Each row of a before or after table is a point. One or more steps were done to the points. Then noise was added and the rows were shuffled. The steps act on how far a point lies along the listed directions, d1 being the first. Name the steps. A step turns or swaps two directions, mirrors them in a line or flattens them onto one, adds a multiple of one to another, or multiplies one. Angles are multiples of 10 degrees, from the lower direction toward the higher: turns from -170 to 170, lines from 10 to 170 but not 90. Use the fewest steps. Two steps may share a direction if one is a turn and the other turns, adds or multiplies; they go together, in the order done. Otherwise the lowest direction goes first.
In the rows, 128 means zero.

Directions:
(1): [171  74 126]
(2): [ 98 101 184]
(3): [83 94 88]
Before (8 x 3):
[[151 160 215]
 [115 150 167]
 [119 109 159]
 [ 98  94 131]
 [123 244  98]
 [ 71 135 148]
 [ 91 120 149]
 [183 146 119]]
After (8 x 3):
[[178 114 144]
 [101  44 171]
 [162 125 159]
 [136  84 149]
 [131 126 163]
 [155 154 159]
 [154  53  30]
 [ 82 116 102]]
Steps: turn d2 and d3 by -140 degrees; turn d1 and d2 by 160 degrees

Directions:
(1): [118 103 107  82  81  55 117 170]
(2): [122 104 169 171 149  79  57 101]
(3): [219  80 127 113 167 126 133 146]
Before, 14 rows:
[[131 107  77  68 100  82 155 182]
 [197 118 101 153 178 165 133 129]
 [115 112 163 171 172  61  54  89]
 [234  86 107  71 161 142 197 199]
 [117 107 135 153 121  88 100 111]
 [133 139 170 149 170 121  89 139]
 [146 103 146 151 157  99  85  93]
 [123 140 198 199 213 189 138  72]
 [180 122 120 151 186 207 162 130]
 [128 122 121 112 129 112 145 130]
 [201  87  76  57 121  99 167 184]
 [141  78 147 117 117  82  92 124]
 [191 119  89  68 144 139 188 171]
 [140 148 100 105 103 103 137 156]]
After (14 x 8):
[[ 78 173 122 169 144 205 152 106]
 [ 65 127  96 102  84  58 114 156]
 [104 180  83 151 127 190 154 120]
 [ 31 189 112 122  93 112 139 127]
 [152  98 113  76  98 125 154 154]
 [110 127 124 116 126 109 141 123]
 [163 138 170 169 211 217 182  91]
 [  8 206 113 113  65 138 173 153]
 [118 151 115 127 100  85 108 143]
 [216 105  96  84 180 141 174 151]
 [173 121  97  99 142 153 164 131]
 [169  96 108 114 128 114 150 142]
 [ 40 170  84  90  51  93 145 149]
 [161 145 136 109 160 159 146 166]]
Steps: turn d2 and d3 by 120 degrees

Directions:
(1): [209  70 173  87 130 148 144 124 160 124 173  88]
(2): [ 78 115 173 108 144  92  61  64 115 154 136  75]
(3): [107  31 121 171 143 167 128 141 102 117  66 104]
(4): [167 127 109 134 154  22 167 140 105 121  93  87]
(5): [108 148 127 147 150 145 125 216 113 189 170  67]
(6): [160 153 208 149  80 118  76 178 107  99  89 134]
Before, 12 rows:
[[127 164 213 114 124 121  78 113 159 149 154  92]
 [175 129 123 103 140  83 141  67 142 104 101 135]
 [177 108 116 111 137 106 209 119 141 138 170 115]
 [198 179 207  90  62  84 102 128 155 111 140 141]
 [162 115  76 114 171  98 176 169  89 136 112 139]
 [196 120  90 138 150 137 164 150 137 146 118 118]
 [110 207 168 130 106 160  73 136 136 157 163 131]
 [191 157 170  60  80 120 153  92 180  98 145 147]
 [ 66 138 175 193 101 217  50 194  91 138  93  96]
 [200  55  87 121 130 132 193 157 145 104 101  95]
 [126  91  66 152 154 163 184 146 150 160 124 134]
 [114 102 124 139 120 138 198 169 142 117 136 131]]
After, 12 rows:
[[189  93 167 150  98 183 164 137 162  73  81 169]
 [200  74 190 149  77 158 140 208 134 102 100  95]
 [ 62 148 125 104 162  88  93  46 146 203 172  96]
 [136  91 154 106 147  85 156  87 120 168 174  72]
 [135 163 137  72 133  55 113 102 141 191 196  30]
 [139 136 141 104 167  78  75  81 119 187 144  58]
 [108 123 126  91 182  48 102  98  90 169 132  76]
 [124  93 168 160 100 195  92 100 122 108  82 145]
 [ 77 216 181 128  65 139  29  58 129  84 101 179]
 [182  74 162 119 112 197 167 202 151 131 128  75]
 [ 63 132 182 104 136  73 117  91 132 159 164  74]
 [200 132  85 154 154 140 194 212 129 136 112 122]]
Steps: mirror d1 and d3 in the line at 170 degrees; turn d2 and d5 by -140 degrees; multiply d2 by 2

Directions:
(1): [ 98 165 144 139  66 100 202 168 174  91 111 156 137  90  94 152  65  78
 101 176]
(2): [149 153 173 164 161  81 114 154  81 177 146 105  95 199 115 147  62 131
 167 200]
Before (13 x 20):
[[101 196 140 158  41 109 222 181 191  55 127 172 140  59  82 175  47  87
   99 169]
 [133  54  82  96 159 178 123  82 150  98 119 134 157 117 149 126 212 152
  124  35]
 [ 98 146 138 140  58 126 168 138 157 101 128 121 127 113 104 146  90  91
  108 145]
 [132 132  82 136 106 123 114 107 138 135 149 181 157 113 128  99 157 122
  121  93]
 [ 80 164 175 154  56  81 190 185 168 100 105 163 107 110  55 158  42  64
   90 172]
 [120 116  98 110  73 156 168 104 173  84 115 130 149  95 127 111 138 112
   75  73]
 [ 92 155 132 150  28 114 215 172 194  58  99 163 171  57 106 168 107  64
   92 162]
 [157  84 113  80 170 176  89  84  94 146 124 115 172 124 152  86 203 150
  130  44]
 [ 73 158 115 136  37 117 213 149 196  70  64 176 168  57 111 160  71  76
   97 164]
 [149  75  93 111 177 161  58  65 112 146 142 114 132 152 179  95 200 139
  122  70]
 [127  76 100  86 143 172  86  70 164 132 131 120 146  89 151  82 207 150
   98  58]
 [130 165 126 151 107 108 164 174 166 112 126 139 128 103 108 159  94  92
  128 183]
 [128 166 156 158 107 107 166 170 167 112 115 147 108 101  81 128  86  87
  122 194]]
After:
[[105 104 100 114  70 174 132  96 156  95 129 119 131 104 124 120 158 116
  103  73]
 [ 71 104 110  97  58 161 154 123 191  63  98 168 138  48 109 115 175  90
   59  38]
 [171 122 151 158 189  92  66 111  75 175 163 101  99 215 149 119  95 118
  162 171]
 [170  69 134 137 217 132  81 107  81 169 148 101 109 224 143 133 146 166
  177 111]
 [ 94  87  62  93  90 193 123  70 180  82  69 160 181  45 173 113 210 143
   97  36]
 [151 102 151 128 201 128  51  89  95 199 159  86 103 182 141 103 156 161
  150 134]
 [110 123  74 107  73 189 158 103 196  45 126 167 174   8 134 123 201 150
   79  28]
 [113 132 111 122  99 158 152 132 201  83 100 161 135  50 101 112 164 104
  106 118]
 [174 123 172 116 200 115  90 126  45 188 138  98 142 199 125 116 115 151
  168 139]
 [144 136  97 147 135 115  84 110 105 160 161 169 148 151 130  96 149 143
  151 101]
 [150  98  88 115 138 163 107  83 119 132 138  94 122 153 152  96 165 158
  114  57]
 [117  79  82 104  88 186 123  87 167  70 106 138 182  59 169 119 244 123
  105  35]
 [124 137  74 122 102 149 148 140 186  83 123 143 154  67 129 125 159 100
  101 121]]
Steps: turn d1 and d2 by -80 degrees

Directions:
(1): [ 80 137 119 162 160  81  72 119  98 113 220 137 109 141  90 124 136 132
 168 179  91 125  60  58  87  93  92 123 135 117 176 172 163 214 169 103
 107 184  68  99 186 141 104 163 125 116  58 165]
(2): [ 14  97  98  94 148  92 149 103 137 156 183 230 149 134 126 210 112  91
 197 104 121 164 148 159 148 175  91 127 123 166 162 122 100 154 119 190
 123 155 156 157  71 183 182 132  94 119 159 109]
Before:
[[ 75 136 117 125 145  84  95 105  94 124 219 146 123 138  96 156 117 111
  190 142 124 136  68  78  98 109  93 146 126 133 172 164 158 187 150 132
  132 161  93 112 164 164 117 151 118  94  96 162]
 [196 125 150 105  81 168 158 139 149 139  29  62 127 119 153 102 125 154
   60 103 164 123 159 161 163 132 157 127 136 110  57 109 127  51 109 115
  135  91 148 140 117  98 127  84 151 135 153 117]
 [156 152 134 153 125 129 124 132 133 140 148 122  95 133 123 113 129 125
  102 142 125 120  97 108 106 101 132 130 130 120 143 139 133 153 141 109
  134 118 110 105 158 110 113 119 129 125 101 134]
 [192 131 134 108 111 151 153 142 139 128  73 103 129 114 156 127 155 125
  101  99 128 107 158 151 147 121 159 130 136 125 104 109 128  93 107 126
  124  96 135 134 108 120 127 116 137 137 164 105]
 [ 53 115 118 142 180  68  71 127  97 119 228 166 115 130  97 137 146 126
  183 166  88 128  63  84 101 116  83 117 129 122 175 193 156 195 176 106
  107 180  79 100 163 156 127 170 122 118  65 153]
 [ 64  98  95  93 129 102 156  96 147 162 148 227 157 125 131 199 122 106
  161 110 132 159 151 168 152 170 117 125 128 170 150 122  92 146 102 179
  119 135 186 148  68 148 156 122 116 129 180 106]
 [ 45 118 112 139 163  98  97 111 131 136 185 204 142 126 111 193 138 117
  187 116 120 153 107 124 115 142  99 133 111 143 161 136 121 171 129 176
  135 163 126 130 103 159 159 125 125 124 117 137]
 [ 64 125 120 123 138  91 116 124 120 155 175 191 136 144 113 157 140 122
  175 142 125 128 110 107 121 152 120 114 124 158 161 153 135 157 129 139
  111 172 142 127 106 156 124 120 104 125 126 130]]
After, 8 rows:
[[ 43 114 109  93 138  87 128  98 113 141 201 188 142 133 112 196 103  94
  204 104 137 155 110 124 127 147  93 149 120 155 165 140 127 159 127 172
  140 146 134 139 113 185 152 138 102  94 139 134]
 [208 142 139 125 114 146 135 147 129 121  82  79 121 117 146 107 161 135
   93 118 121  97 137 127 133 102 160 130 140 112 109 122 145 107 120 104
  120 104 111 117 139 109 109 124 144 137 138 120]
 [ 61 131 120 157 166  97  74 114 121 123 196 178 130 129 101 168 144 128
  177 137 112 143  82  95  97 116 100 131 112 129 167 151 139 188 145 150
  130 172 101 114 136 148 136 134 136 125  89 154]
 [  6  86 104  92 172  75 123 114 125 149 202 230 144 127 121 196 132  99
  202 114 110 156 124 151 147 171  81 121 122 157 167 160 111 150 141 166
  119 158 141 144  80 185 179 150 103 119 136 113]
 [128 138 115 162 139  91  80 115 109 119 184 132 119 133  94 113 145 148
  132 185 103 120  61  67  90  90 115 121 138 119 165 172 157 206 154  91
  101 163  98  90 184 103  79 151 147 125  79 160]
 [127 132 124 120 118 132 159 125 152 159 129 161 113 128 142 149 119 106
  115 107 136 140 139 156 132 138 133 128 126 141 136 115 103 125 113 148
  142 103 151 134 104 131 148 103 114 124 146 108]
 [211 133 156 124  83 166 140 142 139 131  38  39 116 122 144  83 129 164
   50 120 158 115 137 138 148 112 155 125 139  98  62 122 144  64 121  94
  130  97 127 125 145  87 108  93 157 134 128 131]
 [ 74 132 119 130 141  90 105 126 114 149 180 178 132 145 110 143 142 129
  175 153 122 121  98  93 113 143 120 113 125 153 164 160 144 166 135 128
  109 175 129 119 123 150 111 125 109 125 110 137]]
Steps: swap d1 and d2
